Every row gives one point. Each copy is the shape, with its points in the same order, turned, moved and blurred by noise. Some copies are also mirrored. Which?
In the rows, 128 means zero.

Shape (6 x 2):
[[ 90 129]
 [134 197]
 [ 94 144]
 [183 143]
 [142  63]
 [ 80 131]]
Copy 1, 6 rows:
[[121 162]
 [190 147]
 [122 163]
 [157  78]
 [ 67  70]
 [105 169]]
Copy 1 is: only turned
Copy 2:
[[169 127]
 [149 206]
 [169 145]
 [ 88 182]
 [ 88  88]
 [174 127]]
Copy 2 is: mirrored
Copy 3:
[[111 156]
 [188 160]
 [122 157]
 [178 101]
 [ 88  78]
 [102 168]]
Copy 3 is: only turned

Shape (7 x 3):
[[136 116  95]
 [139 138  60]
 [125 149  53]
 [110  94 166]
 [ 89 104 167]
 [ 82  72  96]
 [194 150 118]]
Copy 1 (7 x 3):
[[139 136  78]
 [118 162  58]
 [ 94 159  65]
 [162  99 145]
 [144  87 163]
 [117  65  89]
 [186 186  94]]
Copy 1 is: only turned
Copy 2 (7 x 3):
[[105 128 104]
 [ 76 160  95]
 [ 80 176  86]
 [177  95 110]
 [189 113 103]
 [136 107  42]
 [ 87 132 168]]
Copy 2 is: mirrored

Shape:
[[127 112 140 168]
 [106 159 173 155]
 [148 103 181 152]
 [126 186 177 165]
 [110 109 138  89]
 [201 107 173 170]
 [144 114 165 127]
 [111 160 181 170]
 [109 189  20 123]]
Copy 1:
[[147 104 109 144]
 [109 143 121 172]
 [152 105 160 149]
 [120 163 119 196]
 [113 138 138  83]
 [205 117 165 168]
 [143 125 154 134]
 [112 139 125 188]
 [147 197   9  86]]
Copy 1 is: only turned
Copy 2:
[[104 113 101 148]
 [ 68 141 127 174]
 [129 112 141 194]
 [ 70 172 106 192]
 [ 98 125 176 112]
 [165 128 107 197]
 [117 133 151 165]
 [ 66 142 111 186]
 [ 86 201  76  32]]
Copy 2 is: only turned

Shape:
[[202 150 135 189 173 189 141 123]
 [ 75 115 100 113  81  73 121  90]
 [172  76 158 101 133 177 121 185]
 [175 116 138  93 162 134 110 104]
 [165 134 142 133 231 163 161 169]
 [186 131 120 105 174 128 157  97]
 [ 99 112 135 149 105 118 150  99]
 [183 125 106 138 123 188  59 181]
 [123  90 142 123  84  40 164  93]
 [211 129  67 132 167 120 147 141]
 [166 157 153  88 110 185 132 185]
 [ 76  70 112  95  72 118 179  78]]
Copy 1, 12 rows:
[[105 157 186  85  37  89  97 100]
 [173  97  58 185 144 139 126 119]
 [120 121 186  63 123 174 126 148]
 [161 112 151  88 118 140  88  77]
 [ 74 133 189  59 124  95 120  94]
 [148  92 153  92 106  91 102  63]
 [150 119 112 181 112 137 145 110]
 [117 157 125  45 100 153  67 166]
 [181  69 145 214 148 130 112 121]
 [108  70 133  67  89  80  73 116]
 [164 151 166  52 126 133 141 168]
 [176  57 107 186 116 182 175 117]]
Copy 1 is: mirrored
Copy 2, 12 rows:
[[208 106 142 224 115 139 156 155]
 [ 67 166 117 123 130 109 122  57]
 [176  65  95 108 102 117 111 172]
 [168  79 118 137 161 128 156 105]
 [194 117  86 161 161 157 178 201]
 [178 108 109 150 150 141 201 101]
 [ 90 137 133 158 110 139 134 102]
 [221 102 113 161 120  81  66 137]
 [ 51 126 117 127 106  86 189  77]
 [203 129  73 180 123  97 192 109]
 [205 119 147  98  99 113 124 168]
 [ 62 128 101 106  77 165 139  60]]
Copy 2 is: only turned

Shape, 12 rows:
[[165 160 151 120 114  88 156 148 127]
 [ 70 105 117 134 144  82 157 198 151]
 [165 175 147 210 104 150 156 181 130]
 [134  96 146 131 111 164  98 105  93]
 [133 108  66  99 142 154  97 132 128]
 [ 86  98  58 166 159 135 143 100  83]
 [ 64 113  76  94 217 115 116 167  71]
 [179  71  73 174 217  84 110 117 176]
 [176 181 165 202 109 173  79 151  78]
 [ 69  77  86 123 158 148 149  96  99]
 [186 132 163 123 162 135 163 167 169]
 [ 98 186 161 101 165 116 130  98 173]]
Copy 1:
[[192 156 125 108 145 103 155 137  99]
 [114 135 110  67 160  58 138 199 160]
 [225 158 123 129 136 145  94 190 159]
 [123 121 184 132  94 146 125 111 144]
 [ 80  97 141 121 164 153 105 128 112]
 [ 52 144 125 180 121 128 129 183 148]
 [ 33 139 182 115 178  99 149 212 112]
 [100 117 125 196 210  43  74 121 123]
 [201 186 196 139 117 184  74 149 139]
 [ 48 107 141 150 119 117 167 161 156]
 [204  94 151 125 191  94 141 147 123]
 [144 168 147 115 206 129 202 107 158]]
Copy 1 is: only turned
Copy 2, 12 rows:
[[144 102 173 121 132  99  75 137 110]
 [128 138 179  76 161  87 183 128  76]
 [161 130 175 186 132 134 141 192 133]
 [ 75 111  96 138  90 126 116 128 124]
 [100 143 103  60 107 123 129 136 160]
 [115 162 107 101  62  75 194 102 136]
 [ 87 223 138  46 119  67 140  74 127]
 [129  80 114  91 165  36 162 107 212]
 [125 169 122 217 117 134  92 182 146]
 [ 76 135 115  81  59  98 187  87 114]
 [111  76 207 111 161 131 104 132 158]
 [152 114 152 114 149 160 101  39 127]]
Copy 2 is: mirrored
Copy 3 (12 x 9):
[[104 159 109 105 161 146 103 103 169]
 [ 95 104 116 149 139  51 121 126 123]
 [ 84 139 109 181 114 195 106 157 180]
 [164 137 131 100  87 182 125 107 105]
 [208  94  94 114 118 124 150 128 128]
 [136  50 140 127 116 144 203 104  97]
 [158  80 128 107 168  82 174 161  50]
 [192  17 138 163 177 134  78  91 145]
 [135 176 110 175 110 248 112 151 113]
 [146  62 152  92  92 112 184  99  94]
 [139 132 140 119 151 145  69 162 189]
 [172 180 194 140 159  96 147 104 173]]
Copy 3 is: mirrored
Copy 4:
[[170 141 127 146 141  94 116 157 144]
 [ 89 103 138 204 120  66 177 183 157]
 [186 142 102 131  98 140 176 131 198]
 [116 105 160 161 104 174 107  98 122]
 [ 47 103 121 142 135 143  94 135 146]
 [ 69  77 103 184 169 176 171 126 113]
 [ 19 143 158 194 187 148 164 188 120]
 [ 87  46 134 156 234 103 124 109 218]
 [167 179 133 146  99 197 133  85 194]
 [ 58  66 140 170 142 152 164 134  86]
 [153 108 168  92 146  91 129 161 186]
 [105 158 154 119 151  53 149  92 106]]
Copy 4 is: only turned

Shape (16 x 11):
[[129 104 131 117 138 117 126 149 136 151 150]
 [151 110 139 143 149 142 116 121 145 117 135]
 [ 45 108 142 144 146 124 116 114 138 141 150]
 [148 127 130 137 142 119 168 128 142 128 143]
 [156 104 125 151 135 124 171 115 138 147 137]
 [146 100 150 145 133 153 123 124 130 145   8]
 [123 118 152 124 141 148 122 127 109 121 150]
 [153 107 127 107 139 153 156 116 140 151 144]
 [113 144 124 144  83 125 129 114 145  66 149]
 [158 133 123 123 146 122 116 112 130 150 132]
 [143 127 148 127 131 125 124 114 126 153 136]
 [137 131 128 148 109 160 116 135 126 127 152]
 [157 122 196 110  68 122 124 119 150 148 109]
 [136 105 132 130 149 167 123 126 148 146 122]
 [153  98 130 137 136 120 140 112 131 140 153]
 [136  97 121 119 138 133 125 115 120 142 151]]
Copy 1:
[[142  95 126 106 138 135 128 142 125 127 155]
 [161 119 140 138 137 132 114 102 119 117 145]
 [ 88  83 146  99 156 174 111 110 139 103 107]
 [153 114 141 116 133 102 148 110 141 139 131]
 [145 106 113 126 130 104 154  93 136 142 140]
 [118 124 127 249 144 137 162 132 129 104 155]
 [156 114 137 123 133 154 123 126 110 126 109]
 [170 118 116 119 132 147 157 115 144 141 149]
 [129 146 149 109  77 111  99 108 143  89  96]
 [146 147 124 120 154 129 138 120 114 127 154]
 [133 132 131 124 134 141 141 121 110 138 144]
 [147 133 115 128 113 139  96 121 128 139 121]
 [112 137 153 149  61 147 158 133 101 140 170]
 [157 113 125 150 145 158 124 113 144 131 150]
 [152 108 116 110 132 122 140  98 114 127 147]
 [154 110 108 108 140 147 138 116 119 117 140]]
Copy 1 is: mirrored
Copy 2 (16 x 11):
[[128 105 131 151 151 125 123 138 122 152 146]
 [160 120 113 106 135 114 130 128 136 131 146]
 [ 78  89  87 128 152 142 147 137 167 147 171]
 [149 111 126 136 120 110 165 110 106 143 129]
 [145  99 133 129 103  96 140 109 118 142 124]
 [132 137 105 101 164  84 104 105 175  87  44]
 [127 106 109 106 141 150 120 130 112 130 149]
 [151  98 158 124 134 132 119  98 125 148 134]
 [117 150 112 129 105 133 163 118 123  76 189]
 [144 143 135 114 131 118 119 130 128 162 132]
 [119 121 136 110 133 119 127 139 130 142 127]
 [141 123 119 128 105 153 127 146 136 110 154]
 [113 132 185 101 144 100 122 161 121  80 119]
 [150 105 127 121 147 136 115 114 155 134 125]
 [144 108 128 119 118 103 123 117 117 149 143]
 [134 110 117 131 131 123 102 120 122 154 153]]
Copy 2 is: mirrored

Shape:
[[119  98 151 106 136  59 128 137 172 131  90 122]
 [ 94 151 183 142 137  85 122 186 144 120 121  83]
 [147  28 110 164 169 130 166 131 126 113 119  34]
 [130  48 146 151 145 183 112 155 116 114  76  54]
 [180 143 119 106  93 106 115  68 138 183 147 136]
 [218 138  86 109  82  99 120  83 143  84 169 156]
 [130 143 144 116 124  79  73 167 150 173 112 133]
 [150  41  94 157 170 136 124 161 132 108  98  94]
 [ 92 143 139 112 128  90 122 191 129 160 139 135]
 [172 138  80  79  57  86 108  64 135 125 118 110]
 [113 141 166 103 174 145 132 178 201 121 103 140]
 [192  23 143 162 122 159 139 181 126  95  62  73]
 [125 175 114 149 155  92 133 159 140 149  72  95]
 [148 135  64 131  25 102 115  48 163 127 152 144]
 [114 144 161 167 164  87  81 179 201 147 116 108]
 [ 94 129 128 147 154  92 111 144 135 120  97 151]
 [159 148 135 124 111  89  97  51 128 106 140 160]
 [ 88 147 122 104 173  84  71 172 153 123 119  83]]
Copy 1, 18 rows:
[[105 101 221 161  88 152 207 138 123 165  87  98]
 [102 164 177 154  64 164 191 191 156 168 132  90]
 [ 16  74 122 138 136 105 189 194  75 157 113 114]
 [ 54 110 161  89 142 111 139 224  90 155 105  89]
 [200  86 129 150 125 150 175  95 108 160  90 127]
 [169 145 132 173 125 126 178  83  64 144  61 197]
 [166 127 201 155 108 134 181 153 167 195 103  97]
 [ 44 104 164 142 150  72 170 182 107 157  88 118]
 [131 121 182 159  75 135 165 156 195 169 127 122]
 [167 102 166 159 121 165 144  83  56 193  96 162]
 [ 98 143 196 171 108 167 157 179 177 108  56  83]
 [ 42 115 153  84 118  86 172 220  71 173  41 116]
 [ 99 147 154 176  94 139 153 130 152 198 100  54]
 [204  91 155 197  91 123 128  91  36 150 107 163]
 [134 153 192 199 104 132 205 200 159 162 100  57]
 [109 142 203 162  97 103 167 126 143 142 123  86]
 [176 147 165 151 122 138 191  75  80 124 114 127]
 [101 156 211 188 138 161 171 166 163 185 144  99]]
Copy 1 is: mirrored
Copy 2, 18 rows:
[[144 158 111 148 138  92 113 182 173 145 133  59]
 [122 163 104 197 116 131 120 138 141 134 193  70]
 [150 129  77 125  87 143 208 102 142 169  75  32]
 [188 156  70 164  89 136 139  75 112 172  78  64]
 [141 121 156  71 111 145 106 202 136 166 133 151]
 [152 144 108  71 127 174 152 206 196 133 123 193]
 [146 116 117 163 155 134  72 184 135 152 168  98]
 [159 112  63 153 130 136 166 110 148 154  61  74]
 [128 110 109 178 129 121 105 170 118  94 170  90]
 [154 164 120  31 136 171 101 193 164 131 126 133]
 [136 174 146 231 135 116 117 163 141 126 104 104]
 [185 158   7 165  79 142 149 125 139 189  54  76]
 [ 69 154 104 158 158 139 101 138 125 155 139  83]
 [136 124 142  31  91 176  84 176 212 112 123 153]
 [125 124 130 222 152 143  97 146 175 173 157  73]
 [118 130 106 160 155  91 106 128 163 122 139 104]
 [150 145 142  77 138 110 125 164 188 156 159 175]
 [148 145 128 176 192 147 117 131 142 120 165  60]]
Copy 2 is: only turned
Copy 3:
[[133  74 148 111  98 123 123 114 188 115 136 103]
 [ 75 128 165 116 122 125  97 153 200 127 146 153]
 [140 130 130  61 205 153  95  91 212 148 213  55]
 [106 119  97  64 220 121  56 123 214 142 139  66]
 [143 101  93  87 111 110 150 153  67 124 152  84]
 [234 130  89 117 141 106 150 150  83 108 156 129]
 [ 84  85 128 109 115  84 161 149 157 139 112 128]
 [144 112 115  88 215 119 113  83 207 158 153  81]
 [ 80 139 144 128 106 127 145 134 167 159 109 126]
 [181 116  79 126 117  99 157 168 109  74 155  56]
 [108 102 137 132 108  89  49  91 165 172 117 143]
 [173  93 135  60 239 120  66 147 226 163 131  63]
 [ 78 119 184 141 153  84 116 118 145 122 150  93]
 [186  98  53 168 137 150 161 170  78  89 166  84]
 [ 69  69 144 122 135  91 113 118 178 147 157 173]
 [101 107 141 129 151 130 128  92 161 110 108 127]
 [167 107  98  94 125 131 135 124  90  57 138 131]
 [ 71 137 119 126 116  73 133 102 203 116 151 136]]
Copy 3 is: only turned
Copy 4:
[[124  95 116 153 116 106 204 127 163  95  95 167]
 [184  74 136 150 129 155 173 194 176 114 116 158]
 [134 102 189 175 102 141 188  84 218 108  83  44]
 [171 102 145 107 136 136 169 118 211  92  60  35]
 [ 89 134 145 120 110 145  98  81 119 148  83 177]
 [113 159 177 133  69  54  93  91 149 171  97 181]
 [111  82  99 138 136 133 146 171 152 136  68 171]
 [120 112 148 159 113  95 164 125 220 111  67  45]
 [128  70 115 163 151 127 145 183 132 143 127 143]
 [120 179 136 116  95 104 153  75 113 176  80 171]
 [148  65  75 135 104 114 133 157 193  71 140 142]
 [191  94 155 154 128  88 154  94 221  86  18  45]
 [150 148  92 184 129 163 145 165 175 109 103 141]
 [103 180 164 114  43 100 126 106  61 154  86 154]
 [129  73 111 151  90 158 156 208 198  94  78 164]
 [111 127 135 151 138 111 158 187 160  89 114 140]
 [ 93 164 183  95 114 100 120 123 146 123 104 195]
 [124 102  93 130 124 150 193 196 203 155 122 146]]
Copy 4 is: only turned
